Each row is a point. A path goes straight from each point to the next, and from the last back to the first. The post is the endless flat space through its rows: a point in 2 columns, a line in 3, a plane in 4, and so on, so that a path can go around it. How many times does the path go around the post? Going back the other way cancels.

Post (2 x 3):
[[ 39 -35  32]
 [-34 -20 -47]]
Path, 19 rows:
[[-36 -26  29]
 [-52 -80  20]
 [  4 -57 -22]
 [ 45 -39   4]
 [-21  -4 -83]
 [ 48  34  44]
 [-30   1  13]
 [-64 -52  47]
 [-26 -50 -40]
 [ 49 -64  -4]
 [ 89 -69  53]
 [ 53 -17 -18]
 [ 29  30  32]
 [-23 -15  45]
 [-39 -78  24]
 [ 32 -85   4]
 [ 73 -62 -53]
 [ 37 -15 -22]
 [ -6  53 -10]]
Times around: 3

Post:
[[  10   -5   33  -13  -68   -4   -2   79]
 [  26   46   -9   38   27   68  -49  -16]
 [ -20   41   -8   97   27   39   63   55]
 [ -19  -15  -45   -7  -27    3   -2   23]
 [ -17    9   14  -28   -8   36   42   84]
 [ -35   67   38  -66  -14  -84   40 -121]
 [   1   73  -30  -37    8   -8  -86   17]]
Path (14 x 8):
[[ 13 114  -5  21 -13 -28 -40  43]
 [ 32  40  10 -69  10 -49  68  34]
 [ 13 -16  51 -22   5  34 -25  35]
 [-52   6  10  50 -11   6  -8 -35]
 [ 30 -25  62  21 -81  80  18  56]
 [ 39  44  13   0 -47  15  24  64]
 [  9 -24 -47 -15  17  14  46 -21]
 [-26  33  43 -18  69  -4  60  70]
 [-27  62  20 -30  15 -13 -52 -30]
 [  3 -33 -44  46 -20  88 -34  -8]
 [-23  65  34  38 -51  28 -43  21]
 [-58 -71  11   7  26  90  16 -16]
 [-14  57 -38   4  68  13   9  17]
 [ 37  11 -15 -27 -35  11 -24  41]]
Times around: 1

Post:
[[ 17  -7  66  40 -78 -91  50 -50  -9  43  21 -30]
 [ -9  26  -3 -70 -52  40  -8 -50  27 -25 -11  24]
 [ 33  43  -6 -31   3  62  -4 -64  10  25 -59 -12]
 [ -9 -27  12 121 -74 -56  60 -45 -23  27 -10 -42]
 [  6  -5   6   0  -7  20   9  56 -18 -36 -30   9]
 [  0  15 -38   4  22   1  33  15  48   1 -50  16]
 [ 49  -7   1 -42 -18  36   6 -32   7 -34  66 -18]
 [  2  14  66  77 -36 -68  20 -68  11 -27 -21 -44]
 [ 23  -2 -42 -37  -7 -29 -25  -5 -17 -32 -34 -10]
 [ 25 -47 -14 -18 -18  21 -13  13  32  -4 -44  -8]
 [ 19  -7  10 -31  -6  38 -46 -37  -6   8  37  44]]
Path, 20 rows:
[[-26  13 -19 -50 -29  51  61 -42  39   7 -21  32]
 [ 66 -11 -26 -33  24 -30 -13 -76  -1 -18 -14  -2]
 [ 32   3 -68 -61 -69   6  23 -24  59 -26 -29  15]
 [-11  34 -26   3   4  -3 -48 -13  17  65 -59  60]
 [ 30 -26 -41 -27 -25  10 -34 -45 -18  23  13 -47]
 [-36   5  37 -39  12 -12 -14  -5   5   2 -55  29]
 [ -2   9  -3  70   6  -7  69 -24   2  48 -62 -12]
 [ 36 -10  -9  -1 -29 -49  11 -49  26 -45 -67 -46]
 [ 22 -26  59 -24 -55 -38  -6   4   3 -49 -64  20]
 [ 45 -18  -9 -14   6 -22 -19 -28 -26  20 -59 -18]
 [-31 -67 -19  15 -29  80  41  -5  27  52  -4  -5]
 [-19  19   2  48 -30  -9  39   4 -17  27 -37 -22]
 [ 24 -15   0  20 -18 -43  -7   4  -6   2  21 -20]
 [-52   9  29  26  14 -61 -10   0  29 -32  37  11]
 [-19 -15 -18 -26  -2  23  28 -10   7   9 -26  20]
 [ 29 -29  39 -24 -38 -29  28   1  10  34 -58   0]
 [ 61  26 -80  27 -21 -13   3 -79 -54 -14  32  -4]
 [ 32  32  -6 -18 -42  25  44  53 -25  22  69  20]
 [-20 -18 -41  47 -58 -41 -39 -52 -65  29   3  10]
 [  4 -51 -15  -3 -23 -29  10  -8  39   4 -34 -40]]
Times around: 2

Post, 17 rows:
[[ 22 -16  26  28   5 -10  18   3   5   1 -78  21  27 -52  12  29 -61 -39]
 [ 10 117  -9 -69 -41  -4  12  25 -14  30 -22  -1   0  63  18 -41   7 -46]
 [ 16 -47  48  -9 -10  13 -30 -35  -6 -55  23  14 -11  20 -30  55  10  38]
 [ 39 -47  11  12  -2 -35  39  27   8 -57  15 -22 -14  -4   8 -16  10  18]
 [ 21 -51  55 -50 -22 -10 -38  14  49 -26  47  53  23  18  18  18  -3  28]
 [-15 -50  27 -16  22  -6  38   9  21 -22  14  26  30  10 -25 -31 -42  28]
 [-11   0 -32 -31  -6 -16 -10  62 -15  15  35  -1 -14  29 -11  39   3  45]
 [ 16 -19  -5 -17  -6 -32  12  -5  13  15 -24 -28   7  47   1 -25 -25   8]
 [ -6 -17  -5 -10  -5 -40  11  10 -22  27 -16  27 -37 -23  -6  -8  18  -1]
 [ 29 -20  20  17  -5  11 -17  11  30  41 -16  10  29 -12 -41  -9   9   1]
 [-41   6 -19  35  34 -58  12   2  37   5 -41  61  -5 -46  11  48  11 -60]
 [-36 -28 -33  31 -21  -4  37 -12   5  67  65  35  36 -11 -28  31  -3  22]
 [ -1 -31 -22  33 -25  18 -41  13  -9  13 -29  12  45   6  -2 -39 -30  10]
 [ 27  22  15  -6  19 -17  25  14 -34  21  19   1 -19  72   8 -29  -6  -9]
 [ 21 -24   5  -6  12  -3 -36  -5  17   1  16 -19  19  -9 -10 -27 -52   4]
 [ 52 -12  35 -29 -15 121 -41   1  52 -52  -9  -1 -24  13  91  40  15  97]
 [ 34 -11  19 -16  17 -17 -15 -14  -6  -5  -9   2  64  -2   1 -30 -10   8]]
Path (12 x 18):
[[-33 -39  18  29  27 -16  32 -25  26 -31  14  63   5  10 -33 -39 -12  43]
 [ -7 -61  26  92 -10 -43  -7  28  32 -13 -69  20  36 -28  12  47   8 -38]
 [-18 -33  16 -51  21 -59 -25  46  13   7 -29  52   3  -5  -3  47   2  -6]
 [ 23 -96  16 -44   6 -11   2 -13  34  17  20   9 -16  -2 -36  -2  -8  23]
 [ 15  25  27 -23   7 -18   6   2 -50  36 -27   8  -1  -2   8   3 -17 -36]
 [-11   4 -16  15  -5  42 -78  13 -12  21 -43  14  34 -11  25  64 -44  40]
 [ 30   5  12  -6 -36  22   7   9   8   7 -14 -15 -25 -33 -64  -9   8  27]
 [ -9 -37 -25 -42 -27  17 -45  39  21 -38  -3  29 -29 -11 -17  48  39  43]
 [ 11 -13  -2 -40 -32 -14 -13  23  32   2 -29   5  45 -21  32   5 -18  -2]
 [ 10 -30  21 -10 -12  -9 -39   2  17   9  -5 -35  15   9 -30  53 -15  -4]
 [ 34 -62  34  14  -1 -37 -12   5  25 -11 -18  18 -21  18 -35 -12  57 -10]
 [ 47 -28   8 -11 -41   7   4  50   0  12 -26  20  -6  11  11 -17  14  27]]
Times around: 0

Post:
[[   4  -27  -22    5  -20   -8  -31   -1  -72  -20   10   13  -12    1
    60  -57   36  -53]
 [   6    0  -13    8   26   10   24   20   -1    0  -20  -20  -17   16
     3    9   18   -9]
 [  20   -2  -58  -19  -44  -25   29  -22   47   -5   52  -33   15   22
     1  -21  -21   -3]
 [  -6   -9    6  -31  -53  -22   21   10  -12   42   42  -29  -15   50
    33    7   42   -8]
 [ -29  -14    3   13  -27    8   62    4  -13   -7    8   24    7  -12
    -4   14   -3  -26]
 [ -48  -10   23    4   -1   -8   27   54   32   15   -1  -29    5   26
    27   31    5   43]
 [ -24  -41  -23   20   23   11   15    8   -7   26   -2   15   11   24
   -12   37    6   50]
 [  -1  -13  -30   36    1  -56   -4  -18  -39  -21  -18  -18  -57   -9
    -3    3  -25   66]
 [  30   -8  -11  -11  -13  -69  -96  -16   -6    4  -56  -10   56   45
   -31  -32  -12  -29]
 [ -51  -21   10   13  -11  -11   19  -18   48   19   -9   -8  -21  -23
    28   24  -15    6]
 [ -22   -4  -27  -11   -1  -19   13  -29   11  -35    5   52  -51  -17
    -2  -39  -38  -38]
 [   0  -39   13    6    9 -121   30  -33  -40   32   12    7    5    1
    41  -23  -11   19]
 [ -14   -2   17  -21   -6   16    8   24   24   11   16  -18  -22   13
    43   41  -37   -2]
 [  20  -29   12    3  -32  -12   50   27   29   28  -11   19   17    2
     1   -5   17    9]
 [   4  -18  -10   -3  -40   36  -13  -20  -17  -20   47  -23   -6   58
    17  -58  -12  -41]
 [   9   14   -6   33    2    1   12   -2    2  -13  -30   40   -4   25
    24    4   12  -10]
 [  16    8    7   -7   17  -12   -2   -8   -3  -25  -33    8   -3    1
    16   12   27   33]]
Path, 22 rows:
[[-15 -31  15 -36   5 -26 -12  -7  27  20  -9 -35  -2  14  33  31  -8 -20]
 [-44 -20  22  -7 -27 -73 -30 -38   5 -11 -45 -30 -40  35  43 -22 -14  -7]
 [  4  15  -6 -29   5 -70   6 -47  15 -39  18 -40 -13  55  30 -34 -15  64]
 [ -4   2 -17  23 -79 -35  17 -45 -58 -29  16 -31 -40  -6  40   3  -1 -34]
 [ 19   6  -6   1  56 -20   1  15   3 -16 -75  -8 -22  46 -17  18 -18  18]
 [-11 -20  19   9 -29   5  15 -21 -18  27 -23 -26 -14   1  58   5  27  44]
 [ 13   1 -42  11  -3 -14  23  -3 -38  27 -29  28  11   9 -59 -15 -11 -33]
 [-13   7 -29 -20  37 -33   4  17   9  23 -40  11 -15  20 -14  22  -9 -32]
 [-52 -43  37  21 -36   0 -16  25 -34   1 -26  -5 -53  17  42  -3  33  26]
 [-13 -65 -13 -31  -5 -25  -6  -6  -5  21  22 -11  15   9   0  32 -13 -27]
 [ -4 -14 -19  39  19  10  32  21  -4 -24 -41   9 -43  13  26  -8  18  47]
 [ 20   5  33 -17  19 -25  42  13  30 -18 -49 -42   6  14  17  -3 -11 -29]
 [ -4 -23   6 -25  33 -57  34  11  31  12   5 -27  11  19  25 -25   7 -20]
 [  9   9  -5   2 -48 -70 -18   2 -22  -9  19  13 -19  22  16 -14  19  15]
 [-18  -7  11  16  25 -34  -8 -13  -8  12  -6  -1   1   1   6 -14  12  22]
 [  6  17  -4 -10  35 -38  33  17 -42   4  -6  37 -16   3  20 -15  -6 -11]
 [-24 -10  -6 -36 -24 -24   7   5  37  20   4 -25 -15  39  32 -36  10  -2]
 [ 27 -38 -15  -9 -16 -30  15 -14   7   0 -51  16 -43  18  12 -51  15   2]
 [-12 -12 -13   6 -23   4  16 -10  21 -19 -30 -19  -7   3  24 -32  -3  52]
 [  2 -22 -27  33  53  17  29 -36 -31   7  11  11  12  13  12 -46  -1  12]
 [-18   6  33   5  40 -61  29  45  25 -13  13   9   6 -26  50 -49  -6  -8]
 [ 25   1   7 -10  38 -95 -43 -15  -2   2 -23  25  -6  42   7   9  19  29]]
Times around: 0

Post, 17 rows:
[[  7 -71  38  27 -37  37  27 -60 -54  84   5  46 -57  -1  25   7  22  25]
 [-34 -28  53  38 -62 -34  -4 -12 -27 -26 -44  -7 -47  38 -18  57  28   6]
 [ 15   6  31 -55 -14 -32 -35  66  20   4  13 -20  30  -3 -29 -19 -19  30]
 [-17  11 -15 -12  20  -4 -32 -11 -14  -3  16  29  38 -76 -97 -46 -87 -54]
 [-65 -13 -36  -7  35  68 -38  52  27  18   1  40  34 -76 -25 -11 -29 -37]
 [ 18 -59  91  30 -17 -50  27  49  33 -12   7 -30 -72  -3  13  -4  13 -12]
 [ 29  29  26  23  12  36 -16  31  46 -32  15 -40   2  49 -23 -30 -24   2]
 [-35 -72  27  44 -41 -36  20   0  41   4  32 -93 -47  46  -5 -18  34  50]
 [ 37 -97   9   7 -97 -16  54 -22  50  11 -12  -4 -68  40 -18  40  25  -5]
 [ -4 -77   1  51 -16 -68  76 -22 -12  33 -40  12 -50  39  43 -13 -12  13]
 [  5  -2  32 -47  39 -25   0  -6  94 -72  40 -32 -32  27 -13  28  52  -4]
 [-24  -3 -30  35 -28  14 -71  -8  -6   2  16  87  16 -82  22 -20 -76   4]
 [-25  14 -60  -9 -25  -8 -69  16 -28  29  -7  58 -24 -33   6 -69  -5 -72]
 [ 51 -30  -1  18  -9 -19  38  15   1 -89 -12 -46 -10 -17 -18  26  84   8]
 [ 16  13   2  50  48  -8 -52  21  64  20 -37  30  27 -21 -75 -57  17  23]
 [-32  -3 -15 -26  15  48 -38  -5   5  -8 -48  75 -55 -71 -43 -67 -68  26]
 [-15 -60  68  -8 -57 -23  13 -33  47 -50 -26 -48  10  24  22 -26  48 -22]]
Path:
[[  59   52  -19   67   -5  -32   -9  -33  -12  -19  -15    9    1  -55
    13  -44   -6   10]
 [  51   12    0    6  -12  -29    2   11   -5   17  -20   31  -30  -11
    17  -69    5    1]
 [ -43   31   37   49   44    8  -28   19   -6    9  -37  -55   48  -14
   -78   32  -89   38]
 [  -7  -77   18   20  -62  -27  -45  -37   -5  -38   19  -11    3  -21
    65    5  -14   -2]
 [  63  -23  -87  -53  -64  -80   -8   41    8  -90  -45   10  -54   -3
    19    7  -39 -100]
 [ -30    3    4   15    3  -25  -62  -62    8   18  -68   84  -81   -9
   -18   -2   40  -10]
 [  35   30  -45    3  -33   -8   28    3  -57   -7  -27  -13   -9  -19
   -34   -1  -14  -15]
 [ -40   11  -25    7   35   70 -121   39   58   58  -10    9  -32   21
    89   -9   30   71]
 [  25  -40  -31    8   53   -8  -12    7   53  -94  -61   51  -41  -18
   -55   16  -36  -43]
 [ -81  -18   54   33  -16   25  -53   32  -17   52   67  -21   14   16
   -40   32 -103   30]
 [  13  -50    8  -14  -31  -42  -64   -3   50   55  -62   43  -78    1
   -18  -21   24   46]
 [ -27  -87   66  -23  -78   83  -41  -46   18   57   51   26  -62    7
    42   83   34   13]
 [ -17  -48  -83   38   29  -49   12   23   11  -24   62   17  -27   62
    -2   39   -3  -27]
 [ -24  -54  -25  -42   -1   26   81    4   40   13  -35   14   27   28
   -14  -44  -19   31]
 [  47   13    5   48  -13  -16   30  -17   44  -20  -11   50    7  -33
    22  -62   24   15]
 [   0  -81   11   97   52  -14  102   19    7   13  -47  -24  -32  -20
   -94  -79  -29   77]
 [  81  -33   -3  -11   10  -58  -26   65   11  -17  -52   37    8   24
   -26  -17   20    0]
 [   0  -21   26    8    8  -52   -5    2   13  -49  -19  -57   -3   29
  -105   78  -19   44]]
Times around: 0

Post:
[[ -10   21    1  -23   -4  -30   10   10  -36  -43  -41   -9   22  -21
    27   26    0   -6]
 [ -39   -5   -6  -25   21    5    1   -4    0    6   -6   30  -15    3
    51   35  -38  -17]
 [  33  -42  -13  -24  -17  -36   17  -23   10  -26   23   34    9    1
    64   25   -3   42]
 [  -5   34   21   30   35   18   24    8   -5   10   -5   -6   28   -7
    29   18    0   11]
 [   4  -36   32   16   21   71   14  -11  -88  -22   31  -22   19  -29
    -3   27   13  -46]
 [  29  -50   -6  -12  -23    5   42  -16  -15   12   -3    3  -39   21
    -9   23   56    0]
 [ -38   -8   13   10  -32  -64   30   21  -63    0   -3   16    8  -67
    19   13   10   10]
 [  26   37   -1   -3   12  -19   19  -29  -30   12   23    4   12  -40
    -4    7   -5   -2]
 [  16  -29   15   -1  -14   14  -24  -15   16    3   -4  -34  -15  -17
    -4   24    3   36]
 [ -26  -37   38  -36   20   25  -56    6  -22   22   30   19   43   -6
    50   -4   39  -12]
 [ -17  -28  -46   10   14  -49  -54   -1   -6   48   40    8  -40   -7
    28   16   20  -15]
 [   5    1  -37   48    0  -38   14  -15  -14  -16   11  -13   33  -48
    27  -58   53  -55]
 [   7    5   25  -46    9   38 -121   62   22  -56   27   41   45  -25
     3   79   15  -28]
 [   8   16  -16   13   87    1  -17  -19   -5  -28   -6   54  -26  -26
     7  -31   -1   -9]
 [ -47    0   -4   43  -33  -28   -7   -4  -49   41   11    8  -23   44
    22   -4   -8   11]
 [   0  -59  -22  -37   17  -42  -29    8   35   24   17  -12    3    9
   -28   14   -7   13]
 [  15   10    1  -15  -22   31   34   30   -9  -14   36  -36  -34   52
    47    2    3   54]]
Path, 28 rows:
[[ 22 -35 -21  42  32 -16  32 -17  44   7  72  -8  45 -40  43  60  30  -6]
 [-22 -18  45  -8   3 -48  26 -47 -14  31  11 -68  47   4 -20  -9 -25  14]
 [-50  13  21  -5   5 -18 -51  25 -55   0  65 111  26  -6  54 -12  41  36]
 [ -4   2 -58  -5  -4   1  22 -14 -33  54  35 -27  11  13  -3  45 -22 -38]
 [-24   2  -2  43 -73 -23  12  31 -26  44   1  28   4  60  26 -14   6  15]
 [-47  35  34 -16  12 -14 -54  18 -33 -10 -37 -25 -18 -27  99 -59  24  26]
 [  4 -20 -14  72  39 -16 -15 -58 -12  65  49 -20 -23 -12  25  -2   9  -6]
 [ 39  -3  20 -31  24  24 -26 -50 -20 -34   5 -20  45 -14   0  13  13  -9]
 [ 20  72  43 -63  49  40 -22  25 -35 -22  23 -39 -29 -72   5  32  16   8]
 [ 16  78  65   7   9  26  44 -15 -38 -37  -4 -54  33 -37   2  25 -45 -10]
 [-91 -22  40  -1 -35 -36 -53  14   0 -66 -74  12 -25 -55   5  31 -19   2]
 [ -6  75   9  32  35 -12  -9  23 -60  12  26 -42  26 -47 -14  39  19 -48]
 [ 33 -21  21 -53  32  31 -28  31  29 -11  45   5 -30 -39  69 -72  47  12]
 [ -6 -10  14 103 -11  -3  46  18   0   5 -50  -3  23 -44 -17  -8  11  -6]
 [ 32  22 -78  17  81 -11 -12  17   9 -19  31 -44  -1 -28  23 -40  14  24]
 [-11 -36 -33  48 -12   3  49 -41   8  22  48  21  13 -23   1 -10  17 -46]
 [-30  11  30 -28   9 -38 -20 -22 -25  52  25 -40   3   1 -70 -64  41 -31]
 [ 23  -6  54  12   2   1  87  21 -43 -47  15  -3  60   0  22  -1  11   7]
 [ 41   0 -38 -14  37 -57 -12 -12 -21  22  27 -12 -28 -21   0  37  47 -17]
 [  3 -56 -60  30   4 -72  52 -50  -9  -2  30 -31 -23 -34   0  28  11 -15]
 [ 22  21  -4 -44   6  16 -12  28  -9 -75  10  44   7 -74  -1  55  34   9]
 [ 40  -8 -88  42   7 -30  37 -28   1 -20  39 -16  10  -5   3   9 -47 -45]
 [ 11  32   7  -2   8 -49 -25  67 -11  22  41  52 -14  -6 -15  -9  10  13]
 [ -2 -27  63  13 -31 -39  -2 -23  10 -56 -83 -64  32 -55 -13   6 -33  35]
 [-25   6   4 -11  10 -30 -63 -11  10  49  47 -20  21  37  18  14 -17 -37]
 [-13   6  57 -29  28  44  14  17 -18   2   6  42  48 -62  81  39   5 -18]
 [-16  38  -1 -55   6 -10 -32  51 -36  14 -22 -10 -73 -36   5  54 -41  62]
 [  3 -24 -15 -27  15  75 -13  43  11 -71  54 -30  22 -35  25  39  15 -17]]
Times around: 0

Post (17 x 18):
[[ 13 -29 -38  -7  26   8 -16 -33 -31 -18 -25  15   7 -36 -11  20  33  55]
 [  4   7  -8  10  -7 -28  51 -16   9   7  -4  -7  54 -17 -17   5 -22  14]
 [ -9  -9  25  12  13  -2 -36  16 -20 -10 -16 -18  18  22 -11 -13  -6 -29]
 [ 14 -36  17  27  24  18  -4   8  24  36 -20 -20  19  -6  -5 -17 -12  -7]
 [ 45 -32 -19 -21 -12 -10 -23  -1   1 -18  32 -10  -7 -23  24  21  33  28]
 [ 66   7  37  49 -76 -58  11  18   3 -28 -20   2 -34 121  64 -56 -15 -37]
 [ 17 -32 -56 -18 -36   3   9  12  22 -26  12  71  15  -1 -21   1  27  30]
 [ 39 -14  33  48 -44 -45 -22  37  19 -24 -28 -48 -44 105  26   7  27 -41]
 [ 20  28  59  18  15  14  14   1   0   7 -34   7   3  -8  -5   5 -21 -13]
 [ 11 -46 -22 -33  38   2 -11 -11 -24   1  -3   2 -17 -25 -29  36 -23  33]
 [ 43 -18  13  32 -34 -18  11 -24  -4 -26 -38 -28  44  -7  -7  10 -46 -24]
 [ -2 -13  17   0  -6  15  10 -44  -3  25 -27  -8  12  -2 -26  12   5 -15]
 [ 30  11 -19  27  18  26   8 -12  -4  24   2  -3  18 -14 -32   7 -14 -17]
 [ 14 -10 -28 -21  42 -22 -25 -20  44 -12   1  22 -32 -19 -11   2  15  14]
 [ -4 -19 -45 -36  41  40   4 -37   6 -27 -10  -8 -24 -25   8  18   5  44]
 [  1 -45  -8   8  13  -6 -22 -45   0 -27  18  17 -22  -4  20  39 -20  51]
 [ 24 -16  41  32  -6  -3  -1 -11  14 -20   0 -20   4  30 -38 -29  -9 -11]]
Path, 28 rows:
[[   9    4  -21   46  -17   15   10  -20   12   -5  -35   -4   -1    0
     3   29    9   14]
 [  71   38   86   21  -17  -32   -9   22  -25   -3  -71   11  -29   34
    68    0  -21    4]
 [  10  -19    5  -20   41   30  -14    1  -46  -14   -4   31   23   11
    -3   17   -2   40]
 [  38  -49  -53  -35  -15   -8   22   -1   -7  -25   29  -29   39   12
     0   14  -24   26]
 [ -34   45   18   32   63   26  -11  -27    4   22   -5   -4   -6   33
    -1  -37   22   16]
 [  18  -35   64   28   10  -29    1  -48   12   -2   14   19   -4  -22
   -23   10  -92   43]
 [  14   -1   74   -4   -1  -24   -3  -59   15  -80  -15   -7   -6   25
   -29  -22  -15   23]
 [ -25  -50   -9  -36   40   24   18  -17    8   19   11  -71   21   -7
   -32   20   35    5]
 [  41  -52   54   36  -23   33  -42   85   -5   27   -5  -11  -22   10
    22   37   44  -30]
 [ -23  -63   32    0  -24    5   -5  -36  -46    0   20  -20  -31   -9
    -1   84  -40   40]
 [  33   30  -43   16  -23  -49   27  -35  -32  -44  -29  -21   47  -84
   -11   77  -33   41]
 [  21  -16  -17   32  -17  -69    7   22  -12  -28   22  -47   31  -41
    23   33  -22   23]
 [ -12  -30    4   30  -30  -55   -1    9   -8  -41  -22   -5   40  -14
    38  -16    7    8]
 [   1   -6   -6   36   28   18   12  -24   30   -7  -23   29  -14   25
     4  -15   -6    2]
 [  67  -53   32   11    3   10   -4   62   28  -20    8   -2   27  -19
   -31  -33  -25  -11]
 [  25   28   50   -1   81    2  -18  -19  -11   23   14   -5  -59   24
     9   -6  -43  -15]
 [  26   -4   42  -14  -29    5   15   26   31  -23  -12   -5   -3   26
   -19    0  -55   -5]
 [  10  -14    2    4  -20   -4  -13   26   46  -40   31   31  -24   13
   -65  -27  -26   22]
 [  19    8   33   39   24   -4   -6   46   23   12  -42  -27   -7  -16
     3   29    8  -33]
 [  49  -58   26   -1   94   18   30  -55  -18   37  -31  -37  -81    5
    35   10  -70    9]
 [ -17    3   50  -16   50  -22  -51   35   13   -1   31   15  -20   66
    10   12  -60  -53]
 [  18   61   65    6   33    5    5  -17    4    0 -103  -13  -21   20
    -8  -51  -22   -3]
 [  39   42   25   38   17   -4    1   15   13   71  -45   -8  -40  -49
    22   24   24   17]
 [  94   43   17   63  -75  -25   -1    5   15  -49    3  -21  -25    3
    29  -54   13  -16]
 [  45   26   22   23  -23  -69   -1   -4  -47  -41  -53  -63   14    1
    25   28  -56   38]
 [  43  -42  -28    5    1  -41  -23  -16  -51   -5    8   12   36  -16
   -24   30    8   40]
 [   4   -6   44   15   24  -20  -37  -37  -55  -20  -36  -27  -34   80
    39  -10  -21  -32]
 [  37  -14   -1   15   35   10  -10   35    0   -1   -9   -7  -42   12
     2  -16   13  -16]]
Times around: 0
